Each wall is flat, endless, passes through zero and stands at right angles to its row. A trip goes straight from one point to another. List the walls that it crosses, first one first.

Walls:
(1): [-4.5  2.0  2.4]
(2): [ 6.1 -9.6 -0.4]
(3): [-1.1 -5.1 -1.4]
(4): [-0.6 -4.5 -0.9]
(5): [ 7.6  9.1 -0.9]
Trips:
[-0.5  6.0  1.5] to [-0.2  2.4  2.1] -> none
[-4.8 -0.1 -3.1] to [ 1.6 -3.4  3.1] -> 2, 1
[3.6 3.0 6.4] to [ 4.0 -8.9 -2.1] -> 2, 1, 4, 3, 5
[0.7 0.7 2.2] to [4.6 0.8 5.3] -> 2, 1
[-2.8  2.6  6.8] to [ 1.7  2.2 -3.8] -> 5, 1
[ 3.5 -2.4 -7.1] to [-3.2 -3.0 -0.2] -> 5, 1
[-0.4 -6.8 -3.4] to [-2.6 -0.1  5.9] -> 1, 2, 3, 4

Walls:
(1): [ 2.1  0.8 -4.1 -1.4  5.2 -5.3  0.3 -0.2 -5.3]
(2): [ 4.9 -2.9 -4.8 -3.3  3.6  0.3  4.2  1.8  5.1]
(3): [ 2.8 -0.6 -3.8 -4.9  1.9 -6.2 -3.5 -0.3 -2.1]
(4): [ 3.4  6.5 -0.1 -6.7 -0.9  0.6  0.7 -2.2  4.4]
(5): [ 6.7  6.0 -6.6 -0.4 -3.3  6.5 -0.6  2.1 -1.0]
(6): [-0.3 -1.8 -1.2  2.1 -1.7 -2.2  0.7  1.1  3.4]
(7): [-10.6  -4.2   3.0   3.3   1.2   6.0   1.2   3.0  -1.4]
(8): [ 4.6  1.4 -5.9  0.2  4.7 -0.6  7.1  1.6  0.6]
(9): [ 0.9 -4.7 -6.7  3.3 -3.3 -6.4 -5.3  1.1  2.1]
Trips:
[-3.2  1.5  3.9 -3.0 -5.5 -2.0 -0.3 -1.2 -1.8] to [-1.6  6.7 -2.3 -0.1 -1.5  3.3  2.7  2.1  1.8] -> 5, 8, 2
[ 3.3 10.3 -1.2  8.4 -2.6  1.3  2.0  1.7  2.4] to [-2.3  1.6  3.6 -2.0 -0.4 -6.5  7.3  0.1 -0.7] -> 1, 5, 3
[ 10.1 -10.0  -0.3  -1.2   3.8   2.7  -1.8  -0.2   1.0] to [ 3.4  1.2 -1.4  8.4  1.4 -2.4 -1.4  5.1  1.8] -> 3

Walls:
(1): [ 3.9 -6.8  3.6  1.8  7.9  2.7 -0.4 -1.1  1.6 -0.8  4.8  5.6  1.0  4.1
  0.8  0.1  4.4 -4.0]
(2): [ 4.1  5.4  3.1  3.2 -5.4  4.5 -5.5 -2.2  1.4 -1.6  1.2  2.2  2.1  0.4
  0.3  2.3 -0.8  0.4]
(3): [ 2.6 -3.7  4.6  7.3 -8.6  0.4  0.8  0.9  4.1  5.1  1.7 -0.2 -1.4  0.8
 -3.1 -0.4  3.5 -4.2]
(4): [ 2.3 -2.6 -4.6  0.3  2.5 -1.9  0.0 -2.2  2.4  6.9 -2.4 -4.6 -3.4 -0.8
  5.2  4.4  3.0  3.8]
(5): [-5.0  3.4 -1.6  3.4  1.7  3.5  7.3 -5.9 -2.0 -3.3  6.1  0.5  2.1  7.9
  2.7 -2.1  4.4  2.7]
(6): [ 0.7 -8.4  1.7 -6.4  5.1 -0.2  1.1  4.6  1.6  0.2  6.3 -3.0  0.9 -7.1
 -4.9 -3.9 -3.0 -0.7]
Trips:
[  7.1   0.5   0.7   0.9   9.8   2.4  -0.1 -10.7  -4.4   2.3   1.0  -4.5
   1.2  -2.5  -2.0   1.1 -11.1   0.9] to [-2.4 -2.5  3.8 -0.3  0.1 -0.3 -2.4  3.7  0.4  0.6  6.5  3.4  0.8  3.7
  1.9 -0.5 -3.9  1.7] -> 5, 4, 3
[-0.5 -1.9  0.1  5.8  3.3 -0.9 -0.8 -2.3 -1.4  2.5 -2.7  4.7  1.8 -7.8
  3.3 -0.6  2.6 -6.3] to [ 3.7 -1.5 -3.4  4.8  1.1 -3.5 -0.4  2.8 -5.7 -0.2 11.1  0.6  6.7  6.6
  4.9  0.8  2.8 -4.5] -> 5, 4, 2
[ 5.5 -2.7 -2.2 -4.1 -0.5 -0.1  0.7 -3.3  0.7 -2.2  3.0  5.2  1.3  4.9
  4.8  0.4  5.1  3.1] to [ 1.7  1.2  8.2  1.3  1.1  0.9 -0.3 -2.5 -6.6  2.6 -8.6  0.1  5.3 -0.7
 -1.8 -0.8  2.5 -2.8] -> 4, 3, 5
[ 1.8 -6.4  1.4 -4.7  4.7 -1.0  2.8 -3.6 -0.3 -1.4  3.3 -5.8 -1.1  0.0
 -2.9 -0.6  0.2  0.3] to [ 2.5  8.7 -5.0  3.6 -1.1 -1.1  0.7  1.6 -5.4 -9.3  2.3 -3.7 -1.9  1.5
 -6.9  2.3 -0.8  4.2] -> 4, 1, 2, 6
[-3.8  6.1  1.5 -0.5 -0.5 -7.0  5.5  0.2  1.8  3.2  1.1  1.8 -4.6  0.5
 -1.9  3.8 -3.7  1.9] to [ 6.2  6.3 -2.7  2.2 -1.2  1.1 -5.2 -2.1  0.5 -4.7 -0.2  2.2  3.5  3.4
  2.5  2.1 -3.7 -0.9] -> 2, 4
